Each row is a point. The last column is the point's height on a tilted bowl or saddle (a function of degree 2), plus a little noise. Count its main directions that bend up, bend down and stay straight.
In the rows, 128 means zero.

Points (11 x 3):
[[107 165 152]
 [178  73 143]
 [ 93 194 200]
 [151  84 114]
 [176 140 171]
 [122 133 121]
 [109 128 119]
 [146 165 165]
 [176 101 145]
 [117 108 110]
 [170 155 182]]
Directions: 2 up, 0 down, 0 straight

Points:
[[ 97 141 157 148]
 [119 182 173 129]
 [117 118 175 160]
 [144 112 150 146]
 [185 164 113 192]
 [120 169  73 150]
 [ 96  97 121 164]
 [130 193 117 123]
 [ 79 164 197 184]
 [116 118 106 140]
 [101 147 106 137]
 [105  53  63 195]
 [169 151 155 163]
 [167 133 115 156]
 [109 129 151 145]]
Directions: 2 up, 0 down, 1 straight

Points, 22 rows:
[[114 161 140 154 125]
 [125 102 106  39 104]
 [160 146  78 124 101]
 [157 129 145 101 109]
 [ 66 144 116 149 115]
 [101 182 144 146 116]
 [142 115 104 207 137]
 [151 102 112 142 115]
 [195 118 160 141  99]
 [108 136 143  49 101]
 [124 187 120 135 119]
 [174  69 182 139  37]
 [151 125 178 110  94]
 [107 122  91 132 126]
 [145 120 141  57  98]
 [133 152 110 159 128]
 [122 145  53 102  87]
 [ 99 100 142  81 103]
 [122 103 124 156 125]
 [ 65 142 172 115  81]
 [118 173 163 170 127]
 [145  51 167 109  43]]
Directions: 1 up, 2 down, 1 straight

Points (23 x 5):
[[ 65 108 135 128 180]
 [ 51 120 141 142 187]
 [155  70 129 124 123]
 [159 153  85 185  54]
 [ 46 171 171  96 167]
 [130 162 119 140 110]
 [178 144 123 127 116]
 [146  77 141 149 151]
 [ 73 112 107 160 149]
 [ 88 111 102  77 140]
 [138 123  92 123 118]
 [113 179  83  99 140]
 [134  87  67  92 114]
 [ 83 121 155 159 174]
 [ 41 140 147 115 175]
 [ 75  93  96 163 164]
 [105  87 171 127 181]
 [169  97  93 197  98]
 [ 99 129 156  93 146]
 [155  92 101  91 104]
 [114 101 140 100 137]
 [108 103 126 137 150]
 [137 144  76 146  95]]
Directions: 1 up, 1 down, 2 straight
